Each row of a before or after table is a point. The points were changed in one or more steps. Then noise was added and the rows were shuffled. The steps act on columns, c1 being the first. What was done? A step turns or swaps two columns, mirrors them in a line or flattens them onto one, adds a multiple of one to another, or multiplies or shifts one. Angles are multiples of 10 degrees, from the lower column toward the higher: turns from -170 to 170, lines from 10 to 170 but not 90. Use the fewest steps. Two steps may share a column if one is a turn and the other turns, adds or multiplies; they go together, in the order done. Otherwise the lowest column goes first.
In the rows, 128 means zero.

Before, 10 rows:
[[170  79 150]
 [ 82  70 154]
 [ 73  60 161]
 [127 127 132]
 [127  65  59]
 [ 85 185 199]
 [ 84 162 153]
 [ 75 120 155]
 [ 99 159 134]
 [ 86 117 140]]
After, 10 rows:
[[ 90  96 128]
 [ 55 189  84]
 [ 57 131 101]
 [127 128 124]
 [ 71 181  93]
 [126 204 187]
 [ 73  59  67]
 [ 74 136 114]
 [183 173 100]
 [ 73  89 109]]
Steps: multiply c1 by 1.3; turn c2 and c3 by 170 degrees

Before:
[[124  87 145 134  61 146  95  90]
 [117 182 166 141 143 157 104 115]
 [ 36 100  68 153 132 138 141 164]
 [129 105 100 138 157 125 144 185]
 [184 113 151 129  77 147 143 151]
 [ 74  98 164 218 144 134  93 101]
 [190  70 150 133 125 124 136 175]
 [ 95  70 157 167 162 168 127 207]
 [122 121 163 164 111 116 202  94]
 [127 105 129 181 103 165 116  94]
 [172 105 152 122 148 152 149 125]
 [104 177 152  96 116 155 117 115]]
After, 12 rows:
[[183 133 151 132  79 185 145 104]
 [192 166 150 131 123 118 139  66]
 [ 35 144  68 152 131 158 142  82]
 [126 129 101 139 161 121 142  65]
 [123 179 145 134  64 185  94 146]
 [ 94 153 156 168 161 248 127  34]
 [105  88 150  95 115 210 115 156]
 [128 162 129 179 105 239 113 150]
 [123 146 163 165 109  90 203 159]
 [118  81 167 140 140 217 105 156]
 [172 150 153 121 149 200 146 122]
 [ 72 167 161 219 143 145  94 142]]
Steps: turn c2 and c8 by 160 degrees; multiply c6 by 3

Before (13 x 12):
[[114  91 118 154 118 168  61 149 140 103 173 133]
 [ 85 111 111  98 118 156 192 106  65 182 137 140]
 [ 69 121 121 215 132 126 232  91 165 146 206 104]
 [156  52  53 137 110 180 161 131 189 172  93 149]
 [111 153 125 131 207 152 174 110 136  48 137 169]
 [123 122 129 110 104  85 197 129  85 100 185 135]
 [132  81 172 197 209 136 207 124 197  95 123 100]
 [119 152  74  68 145  62 115 186 129 157 151 135]
 [126 176 127  22  93 107 139  91 172 127 209  74]
 [157 121 190 162 157  49 136  77 183 115 100 156]
 [153 102  85 127 104  78 118  72  84 176 162  90]
 [139 178 159 162  98 195 181  59 167  78  84  55]
 [ 29  67  96 162 151  51 175 119 105 110 172 118]]
After, 13 rows:
[[113 135 124 132 181 153 171 146 125 121 177 157]
 [ 87 133 122 112  68 148 106 102 120 116 137 100]
 [133 125 146 177  95 123  18 126 153 145 121 181]
 [151 104 110 166 125  75 153  75 125 126 166 116]
 [ 71 129 122 179  37 127  76  94 157 150 202 203]
 [137 154 140 206  65 201 128  57 126 128  86 139]
 [122 112 110 100 150  74 120 186 145 139 152  75]
 [154 136  98 111  90 148 128 131 187 179  92 146]
 [ 28  95 115 147 101  42  85 117 106 108 173 158]
 [125 127 129 141 101 121 152  90 156 149 208  11]
 [158 102 153 110 136  55 102  73 151 149 101 169]
 [125 111 129 115  55  92 117 127  89  99 186 111]
 [108 144 126  90 129 158  36 110  96  95 138 150]]
Steps: flatten c2 and c6 onto the line at 70 degrees; multiply c3 by 0.4; turn c4 and c12 by 70 degrees; mirror c5 and c7 in the line at 150 degrees; flatten c9 and c10 onto the line at 40 degrees

Before:
[[187 137 119  68 196 152 134  92 189 211 126 165  77 138 177 154  74 170
  100 140]
 [ 90 208 110 206 100 155 143  98  70 141 198 124 134 151 128 102  87 146
  168  52]
 [156 122 127  36 121 155 128 126 202 149  72 171 141  98 162 194 109 126
  101  86]
 [161 170 158  87 116 206 122 115 109 182 175 165  61 141 119 114 170 151
   81  94]
 [115 154 126  38 154 167  83 136 101 166 133 129 100  98 222 167  75 168
  117 118]
 [192 110 101  48 126 156 132 141 142 182 106  89 138 165 184 135 127 153
   92 130]
 [101  95 167  36 156 147 123 135 162 140  57 122  84 176 149 153  39 167
  103 124]
 [116 177  92 172 118 178 102 159  70  47 201 182 140 151 136  74  33 138
  156 122]
 [117 177 137 189  70 169 161  82  67  76 193 138  82 123 174  86  89 101
  179 141]
 [120 130 147   7 176 120 134 144 188 171 111 140 131 123 144 137 141 170
  153 154]
 [ 96 156  99 205 101 132  87 116  97  45 203 137  93 159 155 153 106 174
  147 122]
 [115 220 120 203 174 190 150 100  41  34 172 127 119 153 147 123 110 126
  143 107]
 [143 137 109 208 116 187 121 130  48 115 133 147 105  96 110 122 116 163
  192 114]
 [132 140  65 119 129 126 186 110  59 175 149 188  58 115 140  95 179 124
   94  73]]
After (14 x 20):
[[162 158  78  87 126 162 120  96 108 182 177 164  61 140 117 114 132 151
   80 206]
 [ 90 182 173 206 129 202 145  63  71 142 198 124 133 150 128 101 134 145
  168 158]
 [ 98 148 164 204 116 132  87 104  97  44 204 138  95 159 155 154 115 175
  147 131]
 [102 103 185  36 138 132 123 148 162 139  55 121  83 175 149 153 207 168
  102 146]
 [116 194 149 204 219 148 150  57  41  34 172 127 120 151 146 122 130 126
  144 192]
 [119 138 109   4 146 101 135 142 188 171 112 140 131 124 144 138 137 169
  152 119]
 [193 119 141  46 120 126 133 146 142 181 106  88 136 163 186 134 105 153
   92 156]
 [130 130 115 119 163 182 187 107  59 174 149 187  57 114 137  95  47 125
   93 127]
 [117 148 157 188 101 117 162  64  67  77 192 138  80 124 174  87 155 101
  182 170]
 [143 137 148 209 157 142 121 125  48 115 135 147 105  96 109 123 118 163
  194 186]
 [156 122 146  36  83 168 128 130 202 149  73 171 142  99 164 195 135 128
  102 154]
 [187 118 180  70 167 117 135  93 188 212 125 165  77 138 176 154 146 171
   99 153]
 [115 183 227 171 149 135 104 130  70  45 203 183 141 152 135  73 143 138
  156 178]
 [115 154 174  38 168 138  81 124 100 165 133 130 101 100 222 167 152 167
  117 166]]
Steps: turn c2 and c8 by -30 degrees; turn c3 and c17 by 120 degrees; add -0.5 times c9 to c5; turn c6 and c20 by 90 degrees

Before, 14 rows:
[[169 171 139 108 120  91 116  83 107 102 146 182  88 163 141 135 120  91
  127 144  57 118 132 123 146  79 100 144  81 115 131 103 192 132  90 130
  162 101  91  79 129 153 110  86 109 132  87  47]
 [150 107 107 144 181 118 167 142  79 118 125  48 173 142  94 104 116 132
  142 134 106 178 127  86 117 181  71 100 122 109 103 144  62 153 109 134
  209 109  82  98  62 227 137 100 116 194 142 126]
 [123 116 144  82 181 127 160  92  80 148 135 201 142  84 108 146 180 105
  121 124 169 200 199 161  85  65 135 145 125  72  99 222  36  95 153  77
   66  88  91 147 115 138  98 102 104 143 186 165]
 [ 39 112 150 135  96 218 123 131 183 149 150 182 119 109 108 133 111 141
  138  98  95 120  85 127 153 103 142 134 143 122 173 120 107 213 150 120
  155  96 141 171 111 150 124 170  89 155 166 105]
 [124 170 110  71 195 111 162  89 158 135 168  79 118 148 136  47 140  88
   83  74 132 144 158 120 136 164 148 140 196 140 138 139  98  73 136 142
  165  77 133 138 146 111 112 143 122 189 186  94]
 [125 215 176 139 137  96  94  99 127 133 129 140 104  65 194 142  83 108
  161 115 110 152 147 117 112 117 138 158  82 131 163  97  83 142 191 195
  126 153 117 171 194 159 159 154 110 130 126  89]
 [115 134  83 120 181 115 115  86 140 176 143 187 114  97 133 150 110 130
  157 164 165 122 177 138 102 170 186 135 197 138 135  84 138 115 121  99
  107  99 126  95 109 151 168  76 170 156 115  84]
 [ 73 166 121 115 101  77 158 116 100 197 146 153 140 130 138 164 139 123
  200  87 133 150 152 176  65 118 134 113 161 175 162 128  71  93 175 169
  134 121 118  72 152  89  85 119  67 160 191 151]
 [148 168  64 153 117 114  82 152 108 106 133 180 209 125 153  77  87 125
  141 117 162 148 130 159  78 165 114 146 170 209 203 146  93 123 154 121
  152  97 166 119 212  25 169 160 137 183 172  98]
 [122 175 191 178  81  64 129  87 112 172 149 150 167 168  93 153 150  97
  182 218 115  91  72  82  77 138 190  98 130 153 134  98 137 164 102  81
  107  89 186 133 157 141 210 105 134 238 181 149]
 [148 142 105 209 179 154 147 113 116 158 163 184 136 119 117 174 187  81
  140  83 113 172 128 168 109  99 161 165 139 161 108  84 137 169 130 129
  141 177  83  89 104  65 100 105 125 111 100  81]
 [ 88 192 140  63 143 113 151 119 249 128 101 131  77 176 164 163 151  52
  122 116  61 135 165 210  77 185 135 122 137 144 107 124 133 137 172 129
  106  68 149  55 152 132 117 166 164 153 136 135]
 [183 110 123 146 161 137 157 130 120 163  93 133 111 100 156  77 134  61
  162 122  98 231 139 125 138 183 119 148 175 203 111 139 130 110 154 116
  121 136  95  78 140 222  69 174 133 137 147  59]
 [113 174  85 131  95 154  80 183  70 100 171 127  68  90 173 121  91 117
  153 159  89 123 191  59  96 152 154 149 101 115 179 111  92  50 129 144
  168 107 202  95 131 168  52  44 102 184 171 140]]
After:
[[ 72 166 120 114 100  77 158 115 100 196 147 129 121 124 140 138 140 123
  200  86 134 150 149 175  65 117 133 115 161 174 160 127  71  92 177 170
   92 122 119  90 153  88  85 118  66 160 192 149]
 [150 143 106 210 179 154 149 112 116 156 164 131 125 110 117 139 188  81
  141  85 112 170 129 168 108  99 160 164 138 162 110  83 136 170 130 130
   82 179  83  94 104  64 100 104 126 112 101  82]
 [172 171 139 107 120  92 118  82 106 102 148 123 178 153 141 122 120  91
  127 144  58 118 132 122 148  78 101 146  81 116 128 102 192 133  90 130
  119 101  91  75 129 152 112  87 109 132  85  47]
 [123 117 143  82 183 126 158  92  78 147 134 136  83  74 108 176 179 105
  121 125 171 201 198 161  85  65 134 147 126  74  99 222  36  94 154  75
  137  89  91 160 118 139  97 102 105 143 187 164]
 [113 175  84 131  96 156  80 183  71  99 170 134 199  90 173 120  93 116
  153 159  88 121 190  60  95 152 155 148 102 115 178 111  90  51 129 142
  132 108 202 106 133 168  52  43 102 183 171 139]
 [124 169 109  70 195 110 162  90 159 134 166 122 156 157 135  63 139  88
   85  74 134 144 157 118 137 165 148 140 196 141 139 138  99  73 137 143
  184  78 132 137 147 111 114 145 122 188 188  94]
 [149 106 106 143 180 117 167 142  78 119 124 122 128 159  93  36 115 132
  141 135 106 178 127  87 117 179  71 100 122 108 104 145  63 152 109 135
  102 110  81 103  63 228 138  99 116 194 142 125]
 [ 39 111 151 134  95 218 121 131 183 150 150 133 151 100 109 117 110 142
  136  97  94 119  85 128 153 102 142 132 143 122 172 121 109 213 150 121
  114  97 142 163 109 150 123 169  87 153 166 104]
 [181 111 124 146 161 137 158 130 119 164  94 133 139 100 156 116 135  60
  161 119  99 230 138 127 139 183 119 148 177 203 112 139 130 111 155 116
  179 137  95  75 140 222  70 175 134 138 148  58]
 [149 167  65 154 118 115  83 152 108 104 134 130  68 115 153  48  86 125
  141 116 162 146 130 160  78 164 115 147 169 209 203 146  92 122 153 119
  142  98 166 133 211  24 168 161 137 185 171 100]
 [ 87 193 140  65 142 112 152 119 250 128 100 121 161 174 163 185 149  52
  123 114  62 134 164 208  76 186 135 123 136 144 107 126 135 137 172 130
  120  69 150  70 154 132 116 166 164 153 137 136]
 [117 133  83 122 181 115 113  87 141 175 144 135 130  87 133 161 108 128
  157 164 166 124 176 138 102 169 183 134 196 140 135  84 138 117 121 100
  122 101 125 104 110 151 168  74 171 156 116  83]
 [125 175 190 177  80  65 129  90 113 170 148 123  84 163  93 140 150  97
  183 218 113  93  74  82  77 137 188  98 130 153 134  98 139 164 102  82
  105  88 185 148 158 140 212 106 135 237 181 149]
 [126 215 176 141 138  96  93 100 128 132 130 138 148  66 195 146  83 110
  162 116 110 153 148 118 114 117 136 158  83 132 163  98  83 141 190 194
  122 154 116 178 194 159 158 156 110 131 128  90]]
Steps: flatten c12 and c14 onto the line at 100 degrees; turn c13 and c37 by -150 degrees; turn c16 and c37 by -60 degrees; add -0.3 times c25 to c40
